Each row is a point. Each copy is the shape, with its points in the same order, turned, moved and blurred by noise. Some copies are also mirrored. Which?

Shape, 8 rows:
[[ 11  31 -13]
 [ -1  95  25]
 [ 30  -6   4]
 [  6 -19  -7]
 [  7  -9   0]
 [ 39   1   8]
 [ 15   8  18]
 [ 16  16  -4]]
Copy 1, 8 rows:
[[-18  10 -30]
 [-92   5 -22]
 [ 12 -21 -21]
 [ 26   3  -5]
 [ 14   0  -4]
 [  5 -26 -28]
 [ -8 -17  -6]
 [ -6  -3 -24]]
Copy 1 is: mirrored
Copy 2, 8 rows:
[[ 31   8  -2]
 [ 65  54  56]
 [  4  30 -30]
 [ -9   4 -22]
 [-12   6 -11]
 [ 14  26 -30]
 [  7  36  -6]
 [ 15  15  -7]]
Copy 2 is: mirrored

Shape (9 x 6):
[[-60   4 -50 -25 -28 -23]
 [ 13 -41  52 -21  42  49]
 [ 20  53  49  45 -50 -27]
 [  2 -21  -5  -5   2 -45]
 [  4  19  31   9  76  66]
 [-36  47 -19 -48  -8   1]
 [ 29  -3   0 -13  39  31]
 [  7 -25  -7   8  35  67]
 [ -3   4 -26 -43 -15   3]]
Copy 1 (9 x 6):
[[-32  20 -52 -14 -55 -37]
 [-13 -51  32  -6   9  69]
 [ 37  52  53  65 -44  -7]
 [ 12 -23   4   4 -23 -38]
 [-13   4   4   9  52  84]
 [-28  53 -15 -42 -31   1]
 [ 21 -14  -4 -17   8  44]
 [  0 -28 -26   7   7  72]
 [  4   7 -20 -36 -46   3]]
Copy 1 is: only turned
Copy 2, 9 rows:
[[-61   5 -66 -22 -39 -11]
 [ -1 -34  45  12  38  46]
 [ 18  71  36  26 -67 -24]
 [ -6 -18  -7 -19 -21 -35]
 [ -1  12  13  56  75  36]
 [-43  47 -43 -28   0  16]
 [ 24  -6  -9  11  34  23]
 [  4 -25 -14  46  29  47]
 [-13   4 -39 -34 -14  22]]
Copy 2 is: only turned
Copy 3:
[[-88  -3 -37  -8   8 -16]
 [  8 -34  66  -9  48  39]
 [  3  54  35  32 -66 -44]
 [-27 -26   7  -2  16 -46]
 [ 20  24  52  17  65  59]
 [-61  50 -13 -37  10   4]
 [ 16   5   4 -14  48  21]
 [ 16 -23   8  12  33  53]
 [-36   9 -19 -39   3   0]]
Copy 3 is: only turned
Copy 4, 9 rows:
[[-65  13 -44 -21 -47 -23]
 [ -9 -25  41 -60  43  56]
 [ 31  40  44  52 -48  16]
 [ -6   5 -11  -8  11 -32]
 [-16  39  17 -45  47  95]
 [-39  53 -12 -53 -53   6]
 [ 10  12 -10 -48  23  48]
 [-15 -16 -20 -37  26  79]
 [-12   8 -23 -52 -35  -1]]
Copy 4 is: only turned

Shape (14 x 9):
[[ -9  18  59   5   1  12 -38 -37  13]
 [-34 -24   5 -36 -53  11  22 -38  -7]
 [  6   4  15  47   2 -44 -48 -45  63]
 [-18  71  15  35  22   9  -6  43  52]
 [-11  32 -18  11  36 -38  18 -38   9]
 [-50 -35  -3  -2 -54 -63 -25  29 -48]
 [-19 -39 -28 -46  -2 -47  44 -54 -12]
 [ 33  50  36 -41  41  -7  15  24  52]
 [ -7  62   3 -56 -15  27  42  56  60]
 [  4  16  26  -2 -41 -36  10  44 -14]
 [-13 -13   9 -40   0  -1 -24  54  44]
 [  9 -35  37  32  45  16  23  14 -25]
 [-14 -13  36  22  46  35 -43 -23   1]
 [ 43  16 -35  -6  34  23  42  27 -41]]
Copy 1, 14 rows:
[[-22   1  62  20   5  20 -34 -41  38]
 [-46 -14  27 -28 -68  -2  -1 -25   6]
 [ 10 -11   1  61  16 -28 -28 -57  62]
 [-15  63   6  40  50   3  -4  25  35]
 [-25  19 -14  13  28 -26  20 -54 -15]
 [-61 -49  26  11 -42 -74 -36  21 -34]
 [-37 -38  -7 -38 -32 -33  44 -65 -23]
 [ 29  53  36 -34  54 -15  22 -12  19]
 [  4  92  14 -58   2   0  30  41  32]
 [ -1  -1  40  12 -20 -41 -12  37 -23]
 [-10  -4  16 -42  12 -28 -19  27  44]
 [-19 -46  28  16  43  43  22   9 -12]
 [-35 -28  20   9  41  42 -37 -35  26]
 [  4   5 -27 -23  31  41  21  10 -71]]
Copy 1 is: only turned
Copy 2 (14 x 9):
[[ -7 -19  47 -20  34  26 -30 -13  34]
 [-22 -51   2 -52 -54  17  -9 -37  -9]
 [-11   9  19  32  16 -35 -43 -28  68]
 [ -1 -23 -12  26  41  20  47  29  74]
 [-38  26 -25   0  22   0  13 -44  20]
 [-61 -69  -5  -4 -21 -49 -21  17 -51]
 [-45  20 -32 -57 -50 -16 -10 -52 -24]
 [ 40  29  -5 -41  35   8  43  25  45]
 [ 38 -36 -38 -58  -2  22  77  29  55]
 [  3 -45  17  -6   2 -31  42  17 -22]
 [ 10 -22 -21 -31 -13  -3  -6  67  29]
 [-34  34  43  20 -17  43  16  25 -20]
 [-28  12  34   6  18  58 -45  15  22]
 [ 17  25 -38  15  -9  57  49   1 -45]]
Copy 2 is: mirrored
Copy 3:
[[ -2  -7  62 -14  29  32 -10 -29   6]
 [-22 -35  37 -39 -60  20  35  -6   6]
 [  3 -64  49  34  45  -9 -33  -3  30]
 [  3  34   6  59  48  34  -2  44   8]
 [-19 -49 -10  19  38  -3  42  -8 -10]
 [-70 -12  25  -9 -58 -60 -23   6 -35]
 [-33 -72  -4 -49 -24 -36  66 -12   7]
 [ 46  23  11 -23  62  11  47  47  10]
 [ 22  32 -10 -10  -2  42  51  95  10]
 [  3  17  29   5 -31 -30   6  30 -42]
 [ -2  32   9 -34   0 -14  -8  53  34]
 [ 14  37   3   6   4 -32  36 -64  20]
 [-13  16  29 -10  37  16  -8 -64  32]
 [ 32  24 -67  -9  -7  -8  48 -24 -25]]
Copy 3 is: mirrored

Shape (18 x 12):
[[-50 -25 -63  10 -32   3 -35  10  12 -28  16 -17]
 [ 13  51  81 -21  13 -61 -81 -11   8   2  40  17]
 [ 53   7  44 -27 -13 -38 -70 -28 -31  -2  24  22]
 [ 13  50  48  14   0 -35 -62  10 -44   7  27  70]
 [ -9 -17 -24 -10 -37  -3  15   3 -13  22  20 -33]
 [-30 -21  -6  15  60   1  15  11 -11  -2  -5 -17]
 [ 24 -10 -12  -4  12  35  21  24  16 -49 -43   0]
 [ -4   3   3 -13 -40  20  -8  31  15  40  42 -23]
 [-16 -24 -36  10  -7   0 -11  23  19 -22  50 -30]
 [-40 -36   7   7  -7   7 -47 -18  27  14  11 -30]
 [  1 -14 -21 -34  34  29  22  43  -9 -37 -63  -7]
 [ -7  -1 -57 -26 -14  18   1 -30   8 -23  51  18]
 [ 17  -6   2  -1  20 -31 -46  22  21  32  37  41]
 [ -7  -1  12  15  38  78   3   3  15   9 -48 -35]
 [-11  54 -60 -21 -18 -26 -29  -2  17  34  36  -7]
 [-14  -3   4  20   5  18  44   3  31 -23 -28 -19]
 [-36  -7  21 -20  36  54  -3  25   2 -23  -4 -28]
 [ 26   6 -29  17   3  37  -9  17  -7 -10  10 -56]]
Copy 1, 18 rows:
[[-21  38 -32  14 -31   9 -46  -2  21 -35 -45  11]
 [ 38  52  69  -9  65 -67 -50  27  52 -15  62   8]
 [ 42  16  22 -46  42 -52 -50 -18  22 -35  62  14]
 [  6  11  24   2  33 -66 -52   6  30  21  88  53]
 [ 18  42 -24 -25 -17   9  -3   2 -11  -7 -10  -6]
 [-36  12 -12  22  62   5   2  -5  -2   7 -28 -19]
 [ -2 -61 -15  10   6   9  13  -4  43 -18 -19 -30]
 [ 52  41  -6   1  -8  26 -20  38  -2  13  -3  11]
 [ 10  49 -41  27   6  12  -9  20  11 -46 -26   8]
 [ 19  48  24  10  20  14 -46 -22  10 -23 -49   3]
 [-36 -65 -18 -12  21  14  -4  20  20   1 -31 -46]
 [-14  38 -33 -31  -3  31   3   2  40 -44   2  36]
 [ 26  24  -5  -9  57 -40 -29  25  24   6  -2  58]
 [ 13 -34   4  19  45  59 -14 -29  33  35 -31 -41]
 [  8  82 -33 -33  -1  -8 -21  30  60  18  -1  12]
 [ -4 -10   8  27   5  22  36 -12  35   5 -30 -29]
 [-18 -11  16  23  41  55 -27  19  11 -11 -14 -32]
 [ 36   6 -57  19  17  27 -17  -7  23  -7  -5 -41]]
Copy 1 is: mirrored
Copy 2, 18 rows:
[[-28 -21 -56  10 -51  -6   2  16  -8 -42  13 -29]
 [  2  73  46 -36 -12 -37 -70   5   5  24  61  18]
 [ 32  14  35 -24   2 -30 -67 -34 -23  14  41  15]
 [ 11  32   2 -18  -1  -6 -56   4 -16  54  53  66]
 [ 13 -26   1   7 -37  -9  45  -9 -12 -10  10 -27]
 [-44 -16 -13   3  44  -4  27  22  26  -7  -8   4]
 [ 34 -13 -26 -10  33   6  17  37  11 -73 -38  16]
 [ 26  -8   9   1 -58   9  23  11  28   5  15 -25]
 [ -3 -19 -34   4 -24  -7  20  27  12 -42  47 -40]
 [-34 -16   5  14 -43 -21 -19   4  37 -35   0 -15]
 [ 13 -15 -22 -37  42  13  25  44 -16 -48 -58   6]
 [ 12 -11 -57 -33  -7  10  15 -42   6 -32  34 -30]
 [ 22  -3 -22 -22  -8 -41 -27  16  34  40  33   4]
 [  6  -9   5  25  21  45   1  19  57 -44 -69  -6]
 [ 15  43 -53   1 -37 -19  10  -7 -14  29  18 -50]
 [ -1  12 -10  15  10  -2  50  19  27 -62 -22  18]
 [-28  -2  13 -25   9  39   5  33  32 -40 -18 -17]
 [ 26  -9  -9  40  11  22   8  27   5 -39   6 -43]]
Copy 2 is: only turned
Copy 3 (18 x 12):
[[-55 -12 -55  -2  -8  24 -17  38  10 -51  -8 -27]
 [  3  -1   1 -10  37 -74 -95  19 -14  70  26  -8]
 [ 25 -22 -41 -15  19 -60 -82  -5 -42  28  -9  23]
 [-18   7  -4  15  34 -45 -64  34 -38  51 -16  60]
 [-13  15 -53 -22 -26   0  18   1 -12  -5  -8 -23]
 [-11   6 -20  -7  64  -9  53  33 -22 -20   6 -24]
 [ 44 -10  -6 -20  22 -12  25  45  -2 -61 -49  -6]
 [  6  16 -23 -14 -36  22  -3  25  14  25   5 -11]
 [ -8  18 -48  -1  -9  16   1  41   2 -43  26 -25]
 [-23 -40 -16  -4   7  25 -18  -4  -2  -1  22 -51]
 [ 29 -11 -27 -50  40  -8  43  67 -11 -43 -70 -20]
 [-17  39 -42 -38   6   3 -18  -7  29 -60   2  14]
 [  1 -14 -45   7  28 -36 -26  39  27  28  30  35]
 [ 39 -27  18  -8  49  46  39  13  -2 -13 -46 -37]
 [-32  53 -66  -8   7  -5 -37   8  60  19 -23  -9]
 [ 12   2  18  -5  10 -14  44  22   4 -36 -32 -37]
 [ 16  -5  10 -45  41  29  15  49 -21 -24  -5 -42]
 [ 38  23 -44  14  10  33  -4  22 -19 -23 -22 -26]]
Copy 3 is: only turned
Copy 4, 18 rows:
[[-70  14 -38  51  21  21   8  28  29   5   6 -21]
 [ 46  80  25 -22  27 -80 -29 -38  11   5  31 -10]
 [ 50  42   9 -17  29  -4 -16 -66  14  10  38 -13]
 [ 54  76  15  -5  28 -21 -18 -22 -17  25  25  50]
 [-29  -9 -21  -1 -28  19  21  12  -7  20   8 -42]
 [-22 -32  26   2  29  -7 -18  43 -27 -12 -35 -13]
 [ -2 -20  18  -3   1  36  23  28  39 -51 -48   6]
 [ -2  25 -12  -8 -45   7  -2  46  16  30  20 -45]
 [-31  -4 -21  33  10  -1  13  47  11 -14  27 -39]
 [-46   6  18  25   2  -7 -41   5  28  17  10 -44]
 [-11 -20  15 -26  31  44  28  37  25 -27 -80  -4]
 [-39 -20 -58 -15   6  12   1  17  25 -17  39   9]
 [ 49  10 -18  22  22 -29 -34  19  26  31  14  -1]
 [-30 -10  48 -16 -30  39 -51  42  13 -37 -59 -22]
 [-13  37 -90  -7 -12 -31 -16   9   2   6  -6 -19]
 [-34 -25  30   9 -33  -5  17  31  11 -35 -40   0]
 [-38   4  44 -34  18  13 -15  59  17 -24 -24 -27]
 [ -8  13  -9   5 -14  44 -10  34 -10 -48 -10 -50]]
Copy 4 is: mirrored

Shape, 15 rows:
[[ 20 -12 -20  -9  -4 -15 -27 -34 -12 -64   4 -10]
 [ 41  20 -21  12 -13 -11 -24 -31   9  28  17  58]
 [ 26  -7  -3 -12  10  25 -52 -35   9  32   2   2]
 [  1   3 -16  -8 -25 -10  16 -35  11 -35   7  -6]
 [ 41 -10   1 -15 -17   8  -2  74  -5 -39  12  -1]
 [  3  17   9  23 -16  -2 -15 -31  -9  35  14 -11]
 [ 27 -76  -7 -19  60  -6 -18  13 -14   9   1  -4]
 [ 24  20 -31  -7 -30 -14 -44 -32 -47 -52  -3  -3]
 [ 63  -1  62  11 -15   2  14  46  -1  15 -41   2]
 [ -1  10  27 -14 -10 -18 -36 -36   6  33  17  15]
 [ -8 -18 -20  32 -29  -5   4 -22   1  24   4  21]
 [  6  17 -21 -17  31  -2  16  15  -1  31  19 -15]
 [ -6  -2  -6  22  25  -8  -5  23  10  -1 -13  -6]
 [ 20  -8  26  58  17  25   7  -1 -23  10   4  31]
 [ 33 -44 -13  86   0 -18  14   9 -14 -56  17 -14]]
Copy 1:
[[ 23 -10 -14   8  30 -13 -28 -14  10 -61  24   0]
 [-10  24 -21   9 -21 -29 -23 -30  19  34  11  42]
 [ -5  26  15  -7  -8  10 -53 -39  15  12  -8 -13]
 [ -3 -12 -16  -2  -5  -9  20 -20  12 -41  27  -6]
 [ 48 -30  23 -14  16   6  -5  62  34  -1   1  23]
 [-11  17  15  20 -27 -29 -12 -12  -1   9   8 -29]
 [ 31 -30  28  -1  74  16 -33 -29   6  34  -8 -20]
 [ 31  16 -33   8   7 -37 -43  13 -13 -56  27   3]
 [ 52 -24  54   3 -33 -20  15  18  13  17 -60  13]
 [-28  17  30 -19 -16 -42 -29 -34   9   7   9  -9]
 [-30 -15 -30  25 -11 -20  -1 -11   0  22  -4 -12]
 [ 15  24  22 -12  23  -1  27  -2  17  34  20 -25]
 [ -5   8  13  18  36  -6  14   9  25   5 -27 -14]
 [ -3  -3  36  65   0  -4  -5   3 -14  29 -20  27]
 [ 27 -55  -4  95  31 -13   3  19  32 -21   4  -5]]
Copy 1 is: only turned
Copy 2, 15 rows:
[[ 49  -3 -19   0 -35 -32 -39 -32   9 -30 -14 -12]
 [ 49  20 -46  25  16  13 -32 -22  -7   0  29  65]
 [ 24  10 -18   8  16  54 -47 -25 -17 -20  19  15]
 [ 35  -1 -15  -5 -26 -26   3 -57  18  -3  -6   6]
 [ 42 -11 -20 -42 -48  -4   3  59  16   2   0  19]
 [  9  14 -13  41   3   8 -11 -23 -29  -1  22  15]
 [ 48 -80 -33  -4  29  28 -38  22   7 -26  -1 -19]
 [ 41  21 -34   4 -45 -42 -53 -15 -30 -30 -15   5]
 [ 56  -8  37  12  -7  14  40  66 -24  -6  -4  40]
 [  6  -1   6   4  21   7 -24 -31 -27 -21  41  36]
 [ 12 -16 -34  43 -10   1   1 -36   2  21   8  30]
 [ 14   6 -48 -13  34   2  15   9   1   4  22 -22]
 [  7 -16 -19  21  17  -7 -11  22  23 -13  -4   5]
 [ 33 -19  -5  63  12   5 -30  28  -3  53   4  29]
 [ 60 -43 -21  62 -51 -37 -20  23  41  16  -3 -12]]
Copy 2 is: mirrored
Copy 3, 15 rows:
[[ 19 -30 -39  -9  -2  23 -18 -38 -24 -29   9  11]
 [ 34 -11 -52  23  14   9 -42  42   8  30 -11  54]
 [ 21 -24 -11   1  10  33 -52   4  21  53  15  12]
 [-17 -38 -45  15   9  12  -8  -9 -22  -8 -17   3]
 [ 13 -22  -5 -21 -26  41  -3  65  -6 -57   7 -15]
 [ -6 -11 -15  27   6 -15 -44  18 -18  41  12   5]
 [ 48 -28  13 -17 -14  33  43   3  29  24  49   7]
 [ 18   1 -51 -13 -26  20 -53 -29 -43 -22   6  21]
 [ 42 -25  34 -25  -6  -8 -12  81 -22   7 -35 -29]
 [-11 -26  -5  -5  14 -16 -45  13  13  39   4  41]
 [  4 -27 -26  56 -21  -1 -14  19  -7  28  -6  21]
 [-20  15 -22   1  12  18  14  37  14  30  22  -8]
 [ 12   8   9  26   0   8   5  15  15  -4   1 -13]
 [ 38  -9  25  47  10  18 -10  46 -41  23   8  19]
 [ 59 -35 -15  62  -5  -1  16  13 -48 -48  34 -21]]
Copy 3 is: mirrored
